Every row gives one point. Any point is a mix of the corners, with weights that add up to 1. It lies inside the corners' shape when no weight is negative. Is each point inside? If not, which corners have a negative weight?

Corners:
(1): [-0.02  0.03]
(2): [-0.83  0.37]
(3): [ 0.19 -0.48]
Points:
[-0.50 -0.04] -> outside (1)
[ 0.00 -0.30] -> inside
[-0.06  0.03] -> inside
[-0.04  0.02] -> inside
[-0.62  0.22] -> inside
[-0.04  0.02] -> inside
[-0.76  0.39] -> outside (3)
[-0.10 -0.22] -> inside

Corners:
(1): [ 0.53 -0.59 -0.09]
(2): [0.03 0.23 0.44]
(3): [0.10 0.99 0.10]
(4): [-0.51 -0.33 -0.19]
Points:
[ 0.12 -0.12  0.00] -> inside
[ 0.42 -0.43 -0.03] -> inside
[ 0.39 -0.42 -0.06] -> inside
[ 0.40 -0.31 -0.04] -> inside
[ 0.40 -0.43 -0.07] -> inside
[0.01 0.32 0.08] -> inside
[0.06 0.70 0.08] -> inside
[ 0.62 -0.15  0.15] -> outside (4)
[-0.18 -0.22 -0.04] -> inside

Corners:
(1): [-0.46 -0.09 -0.02  0.31  0.14  0.24]
(2): [-0.17  0.29 -0.44  0.28 -0.23 -0.20]
(3): [ 0.90 -0.12  0.14  0.00 -0.41 -0.40]
(4): [-0.12 -0.55 -0.53  0.07  0.57  0.33]
(5): [ 0.25  0.27  0.13 -0.79 -0.37 -0.68]
(6): [ 0.14 -0.06  0.13  0.00  0.66  0.69]
(7): [ 0.23 -0.05  0.23  0.33  0.37 -0.88]
Points:
[-0.06  0.15 -0.30  0.18 -0.08 -0.18] -> inside
[-0.02 -0.43 -0.52  0.17  0.26  0.64] -> outside (5, 7)
[-0.08 -0.25 -0.30  0.08  0.13 -0.17] -> outside (6)
[-0.04  0.04 -0.30  0.17  0.03 -0.09] -> inside

Corners:
(1): [ 0.28 -0.28 -0.70 -0.15  0.56  0.45 -0.33  0.27  0.13]
(2): [ 0.74 -0.38 -0.05 -0.36 -0.13 -0.27  0.38  0.48  0.35]
(3): [ 0.14 -0.25  0.63  0.42 -0.19 -0.60  0.43  0.05 -0.58]
(4): [ 0.14 -0.28 -0.04  0.20  0.15 -0.09  0.28 -0.08  0.39]
(5): [-0.32 -0.02 -0.45 -0.45  0.45 -0.40 -0.64  0.06  0.22]
(6): [-0.11 -0.02 -0.21 -0.05  0.22  0.43 -0.52  0.56  0.23]
(7): [ 0.15  0.33  0.74 -0.03 -0.10  0.09  0.65 -0.16 -0.71]
(8): [ 0.65 -0.75  0.21 -0.26  0.14  0.22 -0.03  0.07  0.38]
(9): [-0.36 -0.52 -0.56 -0.60  0.23  0.52  0.01  0.59  0.26]
(10): [ 0.32  0.10  0.50  0.17 -0.70  0.01  0.36 -0.48 -0.65]
Points:
[ 0.37 -0.37  0.10 -0.17 -0.02  0.15  0.14  0.31 -0.04] -> outside (4, 5)
[ 0.14  0.00  0.19 -0.08 -0.10 -0.01  0.12 -0.05 -0.23] -> inside
[-0.15 -0.24 -0.80 -0.33  0.48  0.53 -0.77  0.15  0.37] -> outside (2, 3, 7)
[ 0.11  0.55  0.46  0.18 -0.25 -0.15  0.01 -0.07 -0.72] -> outside (4, 8, 9)
[-0.10 -0.45 -0.55 -0.33  0.14 -0.19 -0.04  0.17  0.16] -> outside (6, 7, 8)
[ 0.26 -0.25 -0.07 -0.11  0.09  0.11 -0.04  0.05 -0.01] -> inside
[-0.33 -0.21  0.21 -0.33  0.01  0.25 -0.14  0.07 -0.25] -> outside (1, 2, 4)
[ 0.46 -0.41 -0.24 -0.43  0.01  0.20  0.37  0.34  0.31] -> outside (3, 5, 6)

Corners:
(1): [-0.13  0.17 -0.03 -0.19  0.44  0.14 -0.38  0.29  0.25  0.25  0.45 -0.10]
(2): [ 0.13  0.04  0.55  0.42  0.49 -0.11 -0.33  0.26  0.43  0.39 -0.21  0.39]
(3): [-0.17  0.43 -0.42  0.11 -0.78  0.17 -0.07  0.31 -0.05 -0.10  0.21  1.49]
(4): [ 0.45  0.22 -0.06  0.30  0.43  0.03  0.12  0.28  0.23  0.19 -0.23 -0.35]
(5): [ 0.00  0.36  0.03  0.44 -0.42 -0.41  0.08  0.23 -0.16 -0.28  0.13 -0.25]
(6): [-0.54  0.39 -0.07  0.29  0.24  0.03  0.07 -0.38  0.19 -0.31 -0.19  0.65]
(7): [ 0.32  0.20  0.31  0.28  0.27  0.22 -0.15  0.05  0.23 -0.13  0.38 -0.35]
(8): [ 0.12 -0.28 -0.05  0.49  0.14  0.01  0.19  0.45  0.30 -0.12 -0.07 -0.30]
(9): [ 0.03  0.17  0.50  0.46  0.25  0.22  0.14  0.02 -0.18  0.47  0.29 -0.29]
(10): [ 0.25 -0.90  0.12 -0.82 -0.07 -0.81 -0.07 -1.13 -1.07 -0.25 -0.15 -0.51]
(11): [ 0.02  0.04 -0.25 -0.05 -1.04 -0.09  0.03 -0.35 -0.17 -0.31 -0.08 -0.18]
(12): [-0.17  0.13 -0.02 -1.13 -0.27 -0.07  0.06  0.00  0.22 -0.13  0.09  1.14]
(13): [ 0.43 -0.52 -0.19  0.41 -0.38 -0.80  0.18 -0.38  0.04  0.22  0.15 -0.49]
Points:
[ 0.03  0.01  0.11  0.06  0.00 -0.08 -0.07  0.04  0.10  0.04  0.10  0.19] -> outside (4)
[ 0.06  0.08  0.12  0.19 -0.16 -0.12 -0.08  0.01  0.07  0.01 -0.04  0.06] -> inside
[-0.14  0.47  0.09  0.00  0.04  0.29 -0.05  0.39  0.38  0.02  0.10  0.65] -> outside (10, 13)
[ 0.19 -0.28  0.23 -0.10  0.27 -0.20 -0.03 -0.33 -0.09  0.10 -0.03 -0.38] -> outside (3, 5)
[ 0.22 -0.16  0.18  0.42 -0.46 -0.55 -0.28 -0.30 -0.40  0.20  0.47 -0.68] -> outside (4, 6, 8, 12)

Corners:
(1): [ 0.93 -0.32  0.14 -0.30 -0.37  0.83  0.06  0.32  0.29  0.38  0.31 -0.20
  0.18  0.17  0.44  0.05 -0.74 -0.10]
(2): [ 0.06 -0.20  0.16 -0.63  0.03  0.27  0.14  0.38 -0.44 -0.10  0.17  0.08
  0.07 -0.30  0.08  0.59  0.06 -0.56]
(3): [-0.66 -0.52  0.23  0.21  0.13 -0.38  0.07  0.16 -0.26 -0.36 -0.18  0.47
 -0.46 -0.46  0.10 -0.35  0.04  0.25]
(4): [ 0.49 -0.80 -0.26  0.08  0.23  0.05  0.42 -0.46  0.06 -0.31 -0.38 -0.34
 -0.27  0.03 -0.63 -0.50 -0.45 -0.09]
(5): [-0.12 -0.35  0.19  0.34 -0.59 -0.75  0.70 -0.05 -0.22  0.02 -0.41  0.30
 -0.13 -0.33 -0.74 -0.23 -0.08  0.13]
(6): [ 0.30 -0.77 -0.09  0.37 -0.09 -0.56  0.32 -0.33  0.24 -0.76 -0.15  0.04
  0.10 -0.54 -0.43  0.17 -0.30  0.72]
(7): [ 0.26 -0.07 -0.19 -0.64 -0.12  0.01 -0.51 -0.04 -0.11  0.53  0.37 -0.52
 -0.27 -0.06  0.30  0.15  0.00 -0.17]
(8): [ 0.06 -0.02 -0.43  0.43  0.13 -0.06  0.27 -0.25 -0.77  0.07 -0.27  0.08
 -0.43 -0.22 -0.13  0.19 -0.05  0.21]
(9): [ 0.54 -0.51  0.63 -0.71  0.02  0.68  0.16 -0.37 -0.07  0.64  0.17 -0.62
 -0.15  0.01  0.48  0.43 -0.21  0.16]
(10): [ 0.25 -0.06  0.30 -1.19 -0.15  0.38  0.17  0.24  0.05  0.72  0.51 -0.04
 -0.16  0.06  0.13  0.38 -0.84  0.14]
(11): [ 0.07 -0.51 -0.30 -0.27 -0.42 -0.15  0.65 -0.37  0.45 -0.20 -0.50  0.01
 -0.33  0.11 -0.03 -0.07 -0.23  0.26]
(12): [ 0.03  0.03 -0.56  0.57  0.64 -0.80  0.34 -0.24 -0.19  0.19 -0.37  0.77
 -0.12 -0.20 -0.34 -0.33  0.86  0.04]
(13): [ 0.82 -0.09  0.30 -0.11 -0.01  0.27  0.51  0.66  0.28  0.17  0.14 -0.84
 -0.42  0.31 -0.14  0.66 -0.08  0.54]
(14): [ 0.53  0.17  0.41 -0.18  0.12 -0.07  0.67  0.06  0.30  0.10  0.74 -0.66
  0.21  0.13  0.46  0.42 -0.63 -0.17]
(15): [ 0.21  0.17  0.02  0.23 -0.22  0.13  0.34 -0.21  0.16 -0.83 -0.02  0.16
 -0.44 -0.15 -0.70 -0.51  0.32  0.35]
(16): [-0.13 -0.63 -0.25  0.12  0.15 -0.61  0.55 -0.13 -0.81 -0.22 -0.25 -0.23
  0.22 -0.18  0.14 -0.39  0.33  0.80]
(17): [-0.57 -0.22 -0.34  0.41  0.17 -0.12  0.19 -0.10 -0.09 -0.05  0.15  0.08
  0.20 -0.02 -0.41  0.11  0.32  0.17]
(18): [ 0.04 -0.17 -0.22  0.30  0.10 -0.13  0.71 -0.16  0.08 -0.05 -0.97 -0.28
  0.14 -0.70 -0.40 -0.47 -0.10  0.48]
(19): [ 0.40  0.19  0.59 -0.23  0.35  0.24 -0.16  0.01 -0.05  0.11 -0.14 -0.41
  0.37  0.52  0.41  0.41 -0.53  0.09]
Points:
[ 0.30 -0.23  0.00 -0.08  0.01 -0.13  0.32 -0.04 -0.07  0.03 -0.12 -0.06
 -0.12 -0.16 -0.05  0.02 -0.12  0.17] -> outside (17)
[ 0.17 -0.10  0.15 -0.18  0.08 -0.03  0.31 -0.07 -0.09  0.10  0.06 -0.27
 -0.09 -0.01  0.05  0.13 -0.14  0.04] -> outside (1, 6)
[ 0.01 -0.36  0.12 -0.09  0.02 -0.09  0.22 -0.02 -0.09 -0.06 -0.04  0.01
 -0.17 -0.20 -0.01  0.00 -0.16  0.23] -> inside
[ 0.21 -0.10  0.20  0.04 -0.05 -0.02  0.21  0.02  0.15 -0.04  0.01 -0.04
 -0.03 -0.13  0.06  0.18  0.11  0.09] -> outside (4, 8, 10, 16)

Corners:
(1): [ 0.06 -0.14 -0.12  0.34 -0.24 -0.70 -0.27 -0.16  0.31 -0.40 -0.19 -0.59
  0.22  0.39  0.18  0.43 -1.25 -0.18 -0.49 -0.27]
(2): [-0.03  0.24 -0.43 -0.57 -0.03  0.03  0.09  0.12 -0.22 -0.12  0.03 -0.63
  0.84 -0.52 -1.05 -0.04  0.35  0.21 -0.44  0.16]
(3): [-0.45 -0.14 -0.03  0.01 -0.31 -0.27  0.10  0.42  0.19  0.27 -0.38  0.18
 -0.01  1.11  0.43 -0.19 -0.12 -0.56  0.48 -0.40]
(4): [-0.11  0.47  0.38  0.83 -0.22 -0.34  0.07 -0.14 -0.30 -0.24  0.55  0.21
 -0.04 -0.14 -0.12 -0.08  0.31 -0.40 -0.28 -0.07]
(5): [-0.29 -0.45  0.40  0.67 -0.43 -0.59 -0.33 -0.16 -0.28 -0.05 -0.23  0.21
  0.24 -0.25  0.40 -0.22 -0.17 -0.02 -0.53  0.52]
(6): [-0.11 -0.19 -0.28 -0.05  0.34  0.19 -0.28 -0.14 -0.99 -0.08 -0.49 -0.13
 -0.05 -0.40 -0.02 -0.26  0.28  0.22 -0.15  0.05]
(7): [ 0.10 -0.45 -0.22 -0.13  0.52 -0.25 -0.20 -0.43  0.39 -0.09 -0.37  0.32
  0.41  0.82  0.18 -0.52  0.05 -0.28 -0.56  0.26]
(8): [ 0.18 -0.43 -0.16 -0.21  0.05 -0.60  0.22  0.55 -1.19 -0.33  0.31 -0.28
  0.55  0.59 -0.17  0.57  0.18  0.46 -0.24 -0.30]
(9): [ 0.32  0.31 -0.27  0.29 -0.08 -0.48 -0.51  0.15  0.33 -0.37  0.43 -0.15
 -0.05  0.30  0.17  0.10  0.20 -0.28  0.27 -0.13]
(10): [-0.43 -0.07  0.00 -0.14  0.11  0.57  0.12  0.35 -0.34 -0.15  0.33  0.02
  0.46  0.16 -0.11  0.62  0.12  0.54  0.21  0.32]
(11): [ 0.27 -0.26  0.50  0.96 -0.34 -0.52  0.06 -0.40  0.52  0.23  0.14  0.13
 -0.69  0.63 -0.32  0.07  0.23  0.94 -0.39 -0.36]
(12): [-0.19  0.06 -0.10  0.09  0.37  0.04 -0.44 -0.37  0.06 -0.55  0.65  0.08
 -0.11  0.30 -1.21  0.13 -0.41 -0.35  0.21  0.05]
(13): [ 0.05 -0.42 -0.63  0.21  0.14  0.28 -0.62 -0.35  0.33 -0.03  0.44 -0.27
  0.22  0.25  0.22 -0.26  0.50 -0.15 -0.28 -0.17]
(14): [ 0.00  0.72  0.44  0.35 -0.29 -0.22 -0.24 -0.47  0.31  0.34  0.63 -0.74
 -1.04  0.74 -0.34 -0.10  0.40 -0.34  0.26  0.39]
(15): [ 0.24 -0.20 -0.36  0.36  0.10  0.17 -0.05  0.12  0.35  0.16  0.47  0.10
 -0.64  0.32 -0.56  0.04  0.19  0.06 -0.47 -0.15]
(16): [ 0.21  0.10 -0.11 -0.07 -0.25  0.35  0.07 -0.08 -0.25  0.07  0.63 -0.13
 -0.15  0.73  0.15 -0.18 -0.18 -0.24  0.78  0.15]
(17): [ 0.23 -0.08 -0.07  0.60 -0.25  0.67 -0.42  0.22  0.34  0.58 -0.55  0.02
  0.26  0.94  0.09 -0.51  0.33 -0.45  0.30  0.35]
(18): [-0.12 -0.37  0.60 -0.14 -0.35  0.25 -0.76 -0.25  0.18 -0.21 -0.60  0.07
  0.34 -0.22 -0.06 -0.21 -0.58  0.00 -0.65 -0.07]
(19): [ 0.18 -0.57 -0.15 -0.04  0.25 -0.36  0.23 -0.26 -0.56 -0.19 -0.36  0.29
  0.69 -0.31  0.01 -0.01  0.45 -0.48 -0.07  0.02]
(20): [-0.32 -0.38 -0.08 -0.28  1.79 -0.37  0.53  0.02  0.20  0.27  0.01  0.10
  0.57  0.07 -0.22 -0.21 -0.46  0.01  0.10 -0.13]
(21): [ 0.07  0.66 -0.22  0.54 -0.41 -0.53 -0.27 -0.36 -0.34  0.88  0.49  0.22
  0.45  0.03  0.40  0.06  0.45 -0.32 -0.06 -0.23]
Points:
[ 0.00  0.00 -0.03  0.23 -0.01 -0.13 -0.19 -0.12  0.03 -0.10  0.16 -0.09
  0.07  0.27 -0.30  0.00 -0.06 -0.10 -0.08  0.00] -> inside
[-0.04 -0.02  0.04  0.08  0.08 -0.12 -0.17 -0.13 -0.01 -0.03  0.12 -0.11
  0.09  0.20 -0.29 -0.04 -0.01 -0.08 -0.10  0.02] -> inside
[-0.01 -0.39 -0.11  0.10  0.38  0.03  0.12  0.07  0.00  0.26 -0.27  0.22
  0.39  0.45  0.24 -0.18 -0.04 -0.03 -0.07 -0.23] -> outside (2, 5, 9, 12, 14)
[-0.03 -0.05 -0.01  0.17 -0.02 -0.20 -0.14 -0.06 -0.16 -0.07  0.09 -0.06
  0.18  0.24 -0.01  0.00  0.00 -0.11 -0.04  0.00] -> outside (15)
[ 0.01  0.00 -0.17  0.13  0.24 -0.12 -0.02 -0.04 -0.02  0.04  0.06 -0.09
  0.26  0.36 -0.16  0.04  0.31 -0.09  0.01 -0.02] -> outside (5, 15, 16, 18)
[ 0.03 -0.06 -0.13  0.02  0.01 -0.16 -0.11 -0.05 -0.12  0.00  0.06 -0.10
  0.31  0.23 -0.17 -0.03  0.08 -0.03 -0.22  0.01] -> inside

Corners:
(1): [-0.75  0.12 -0.02 -0.75  0.21 -0.40  0.30 -0.24  0.46  0.40 -0.10  0.55
 -0.28 -0.15  0.45 -0.42 -0.73 -0.41 -0.07 -0.10]
(2): [ 0.43  0.30  0.35 -0.17 -0.30  0.61  0.48  0.02  0.24 -0.55  0.55  0.35
  0.33 -0.12  0.49 -0.24 -0.05  0.24  0.01 -0.47]
(3): [-0.61  0.33 -0.10 -0.12 -0.18 -0.21 -0.02 -0.23 -0.33 -0.19  0.52 -0.32
  0.12 -0.16 -0.24  0.00  0.32  0.13  0.13 -0.24]
(4): [-0.49  0.19 -0.20 -0.35  0.00 -0.01  0.39  0.35  0.17  0.21 -0.73  0.06
  0.26  0.37  0.05  0.18 -0.29  0.55 -0.17 -0.44]
(5): [ 0.18  0.41 -0.05 -0.33  0.30  0.24  0.60  0.25 -0.41  0.44 -0.44  0.57
 -0.04  0.44  0.27 -0.19  0.34  0.53  0.83 -0.58]
(6): [ 0.03  0.28  0.33  0.40 -0.01  0.28  0.54  0.31 -0.36  0.03  0.19 -0.22
  0.33 -0.32 -0.26 -0.57  0.81  0.39 -0.17 -0.02]
(7): [ 0.12  0.15 -0.39 -0.21 -0.17  0.47  0.36  0.44  0.25 -0.33  0.61  0.21
  0.52 -0.71 -0.31 -0.04  0.79  0.14 -0.16 -0.51]
(8): [-0.18 -0.58  0.20 -0.77 -0.08 -0.32  0.82 -0.23 -0.22 -0.09 -0.36  0.21
  0.00  0.22 -0.45 -0.08 -0.42 -0.21  0.28 -0.29]
(9): [-0.02  0.55  0.23 -0.09 -0.21  0.80  0.18 -0.23 -0.24  0.77 -0.43  0.44
  0.36  0.70 -0.47 -0.16 -0.05  0.10  0.26 -0.22]
(10): [-0.01 -0.63 -0.50 -0.15  0.14  0.23  0.74 -0.77  0.94 -0.31  0.14 -0.30
 -0.72 -0.40  0.75  0.09 -0.03 -0.11 -0.46 -0.50]
(11): [-1.09 -0.64 -0.56 -0.61 -0.10 -0.09  0.37 -0.50  0.66 -0.16 -0.10  0.66
 -0.36  0.47  0.68  0.21 -0.07 -0.35 -0.12  0.59]
(12): [ 0.22  0.47 -0.02  0.08 -0.17  0.65 -0.25  0.60  0.01 -0.62  0.54 -0.43
 -0.44 -0.54 -0.47 -0.32  0.45  0.04  0.09 -0.01]
(13): [ 0.16 -0.20 -0.31  0.27 -0.57  0.09  0.06  0.11  0.23 -0.26  0.03  0.39
 -0.20 -0.54  0.14 -0.44  0.12  0.39  0.07 -0.51]
(14): [-0.04 -0.17  0.13 -0.71  0.31 -0.38  0.06 -0.13  0.11  0.17  0.24  0.53
 -0.10 -0.07 -0.05  0.06 -0.11  0.51 -0.22  0.29]
(15): [-0.41 -0.59 -0.83 -0.66 -0.26  0.06  0.76 -0.47  0.20  0.30  0.49  0.13
 -0.48  0.08  0.58 -0.06 -0.62 -0.11 -0.37  0.59]
(16): [-0.07 -0.47 -0.83 -0.43  0.08 -0.16  0.76 -0.99  0.96 -0.37 -0.16  0.17
 -0.32 -0.32  0.59 -0.05 -0.74 -0.13  0.21  0.70]
(17): [-0.12  0.18 -0.04 -0.01 -0.01 -0.73  0.52  0.56  0.05  0.20 -0.30  0.58
  0.06  0.70 -0.22  0.56 -0.25 -0.28 -0.10 -0.03]
(18): [-0.09  0.26 -0.41  0.45  0.39  0.50 -0.09  0.44 -0.74 -0.47  0.34  0.05
  0.31 -0.48 -0.10 -0.23  0.31  0.25 -0.17 -0.41]
(19): [ 0.21 -0.12  0.11 -0.59 -0.20  0.05  0.22  0.23 -0.19  0.74 -0.56  0.18
  0.62  0.05  0.29  0.38 -0.20 -0.01  0.22 -0.13]
(20): [ 0.15 -0.41 -0.78 -0.58 -0.28 -0.17  0.61 -0.67  0.48 -0.44 -0.06  0.08
 -0.14  0.29  0.64 -0.49 -0.08 -0.35 -0.64 -0.10]
(21): [ 0.32 -0.12 -0.15  0.41  0.09  0.40 -0.15  0.39  0.16 -0.26  0.65 -0.29
  0.55  0.10 -0.14 -0.55  0.26  0.43  0.16 -0.37]
Points:
[-0.44 -0.09 -0.57 -0.01 -0.13  0.10  0.03  0.00  0.12 -0.01  0.79  0.13
 -0.36 -0.25  0.14 -0.38  0.24 -0.04 -0.64  0.17] -> outside (2, 4, 5, 8, 16, 19)
[-0.17 -0.01 -0.17 -0.21 -0.06  0.03  0.36 -0.09  0.13 -0.04  0.11  0.14
 -0.03 -0.13  0.12 -0.18 -0.01  0.07 -0.03 -0.11] -> inside
[-0.37  0.07 -0.21 -0.30 -0.06 -0.13  0.24 -0.07  0.34  0.13  0.08  0.42
  0.21 -0.01  0.34 -0.17 -0.31 -0.01 -0.25  0.03] -> outside (5, 8, 10, 12)
[-0.02 -0.01 -0.19 -0.07 -0.06  0.20  0.33 -0.10  0.18 -0.28  0.39  0.19
 -0.06 -0.15  0.05 -0.29  0.15  0.07 -0.06 -0.15] -> outside (4, 19)
[ 0.00  0.05 -0.08 -0.10 -0.03  0.18  0.26  0.06  0.09 -0.07  0.06  0.10
  0.11 -0.01  0.01 -0.16  0.10  0.15  0.00 -0.23] -> outside (15)
[ 0.20 -0.19 -0.50  0.08 -0.09  0.61  0.02 -0.13  0.31 -0.89  0.52 -0.13
  0.15 -0.31 -0.18 -0.14  0.29  0.28 -0.14 -0.44] -> outside (1, 5, 6, 15, 17, 19)
[-0.06  0.17 -0.34 -0.05 -0.11  0.16  0.24  0.02  0.24 -0.15 -0.05  0.15
  0.01  0.01  0.26 -0.02  0.04 -0.03  0.10 -0.37] -> outside (6, 8, 14, 15)
[-0.27  0.04 -0.08 -0.52 -0.09 -0.26  0.39  0.02  0.07  0.09  0.06  0.21
  0.13  0.19  0.00  0.03 -0.06  0.00  0.09  0.14] -> outside (9, 10, 13, 18)
[-0.09 -0.12 -0.29 -0.31 -0.09  0.08  0.38 -0.16  0.30 -0.10  0.07  0.20
 -0.08 -0.01  0.27 -0.06 -0.15  0.02 -0.06 -0.15] -> outside (6)
